Rows are points. Each copy is the shape, with its points in the same order, turned, moved and blurred by noise. Is it also mirrored, or only turned?
(in the rows, 128 means zero)

Shape (8 x 2)
[[158 152]
 [ 93 104]
 [141 114]
 [144 165]
 [ 84 170]
 [171 133]
 [104 121]
 [ 94 111]]
Copy 1 (8 x 2)
[[ 75 128]
 [157 140]
 [118 114]
 [ 80 147]
 [117 192]
 [ 80 106]
 [134 146]
 [150 143]]
Copy 1 is: mirrored
Copy 2 (8 x 2)
[[ 77 134]
 [153 111]
 [105 105]
 [ 85 151]
 [136 178]
 [ 72 110]
 [137 125]
 [151 119]]
Copy 2 is: mirrored

Shape (8 x 3)
[[176 139 145]
 [121 129  73]
 [112 130 160]
 [ 85 111 135]
 [164  75 182]
 [128 149  94]
 [119 136 151]
 [149 119  87]]
Copy 1 (8 x 3)
[[ 81 110 100]
 [163 147  95]
 [107 143 157]
 [150 143 167]
 [ 95  62 155]
 [137 158  98]
 [107 142 143]
 [147 125  92]]
Copy 1 is: mirrored
Copy 2 (8 x 3)
[[173  99 141]
 [134 141  75]
 [110 120 159]
 [101 157 142]
 [177 144 201]
 [132 124  93]
 [109 119 144]
 [163 140  99]]
Copy 2 is: mirrored

Shape (8 x 4)
[[140 100 107  95]
 [117 101 156 134]
 [ 91 117 153 126]
 [121  79 125 114]
 [121 144 135 121]
 [203 130 140 170]
 [120  68 163  97]
 [141 119  94 124]]
Copy 1 (8 x 4)
[[140 103  74 132]
 [128 102 133 112]
 [ 99 119 129 105]
 [128  82  98 126]
 [121 143 106 118]
 [202 132 148 166]
 [138  72 114  83]
 [136 124  87 152]]
Copy 1 is: only turned
Copy 2 (8 x 4)
[[ 96  93 157 146]
 [116  88 136  88]
 [102 106 115  87]
 [ 93  70 143 118]
 [123 129 130 116]
 [201  89 170 128]
 [ 79  73 166  86]
 [123  96 134 158]]
Copy 2 is: mirrored

Shape (9 x 6)
[[121 177 126 153 141 133]
 [146 118 144 138 137 173]
 [127 150 123 135 108 153]
 [106 108 175  93 113 119]
 [115 150  80 142 178 118]
 [149 168 109 130 155 120]
 [ 75 109  87  73 199 141]
 [147 119 118 143 105 136]
 [ 79  94 190 109 120 100]]
Copy 1 (9 x 6)
[[138 144  99 123 141 138]
 [123  94 131  92 111 146]
 [120 124 139 121 118 160]
 [ 71 140 118 110  65 123]
 [127 139 121 118 178  92]
 [158 154 123 114 138 117]
 [ 58 146 150  58 168  74]
 [131 105 145 140 110 130]
 [ 51 133  95 123  58  98]]
Copy 1 is: mirrored
Copy 2 (9 x 6)
[[123 191 112 143 137 142]
 [161 121 116 142 140 153]
 [143 162 127 127 114 150]
 [112 108 180 130 130 126]
 [ 83 161  63 139 119 131]
 [113 165  91 115 140 112]
 [ 42  90  89 137 146 167]
 [154 138 119 129  96 123]
 [ 93 107 198 164 121 114]]
Copy 2 is: only turned
Copy 3 (9 x 6)
[[135 173  93 147 125 111]
 [150 166 128 137 138 175]
 [162 148 105 121 124 143]
 [114 129 161 106  91 152]
 [118 155  98 131 186 104]
 [144 161 118 142 155  98]
 [ 57 158 128  72 195 152]
 [177 126 115 130 136 146]
 [ 79 106 158 123  81 166]]
Copy 3 is: only turned

Shape (12 x 8)
[[ 85  95 143 120 192 125 124 129]
 [121  85  92 128 138 130 173 194]
 [173 125 122 108 162 122 138 121]
 [ 99 148  88 105 121  91 135 109]
 [118 124 126  97 143 141  94 132]
 [132 125 112 158 152 119  68 109]
 [103 151 121  89 154  94 123 198]
 [119 146 175  82 123 114 123  77]
 [105 109 192 137 120 139  97  78]
 [ 94 104 132 131 112 169 158  90]
 [153 150 116 153  99 145 155  80]
 [113 137 143 109 171 141 142 144]]
Copy 1 (12 x 8)
[[114 139 144 133 190 177  92  89]
 [ 95  99 175 159 192 133 148 164]
 [178 125 128 160 159 142 138 120]
 [106 121  93 129 165  95 146  91]
 [141 124 132  93 157 146 124 110]
 [147 148 125 115 130 113  71 119]
 [113 172 158 106 196 125 173 119]
 [144 123 107 120 119 161 154  44]
 [121 120 137 117  90 176  94  60]
 [ 90  73 107 141 126 176 120 107]
 [131 101  83 166  90 136 135 127]
 [127 144 128 132 172 177 142 115]]
Copy 1 is: only turned
Copy 2 (12 x 8)
[[133 142 159 110 152  90 179 156]
 [129  68 125  97  81 134 153 181]
 [154 122  99  92 135 157 169 114]
 [134 153  73 128 130 114 121 163]
 [124 163 133  80 123 127 135 128]
 [115 176 128 133 110 103 159  88]
 [183 159 130 106  80 122 138 189]
 [162 164 114  99 186 120  84 114]
 [117 142 165 120 189  87 102  94]
 [ 73 101 133 120 176 120 120 147]
 [101 111  85 138 153 160 110 103]
 [146 140 146 110 144 148 155 155]]
Copy 2 is: mirrored
Copy 3 (12 x 8)
[[ 34 122 119 155 133 126 116 126]
 [ 77 128  58 113  90 152 118 189]
 [123 161 104 165 110 105 108 137]
 [111 128  84 129 141 121 182 112]
 [ 92 135 116 111 133 113 109 104]
 [114  82  99 150 137  95  95  97]
 [ 87 146  89 101 184 134 123 173]
 [110 153 176 142 134 104 166 102]
 [ 90  96 192 140 106 107 134  95]
 [ 91 112 142 134  68 163 151 105]
 [165 113 125 162  85 146 153 110]
 [ 80 147 124 144 139 153 113 138]]
Copy 3 is: mirrored
Copy 4 (12 x 8)
[[ 83  98 107  75 153 121 100 157]
 [ 92 151 114 149 103  99 111 205]
 [142 127 143 100 114 164 131 170]
 [107 148 121  98  69 147  95 112]
 [124 116  96 102 136 132 136 125]
 [161 119 111 109 157 125  85 111]
 [ 77 189 125  82 123 113 144 146]
 [103  78 154  82 111 175 148  98]
 [109  48 141 112 155 135 123  89]
 [ 86  61 109 145 106 156 101 136]
 [133 105 145 158 106 192  96 125]
 [ 84 128 116 101 151 153 129 161]]
Copy 4 is: mirrored
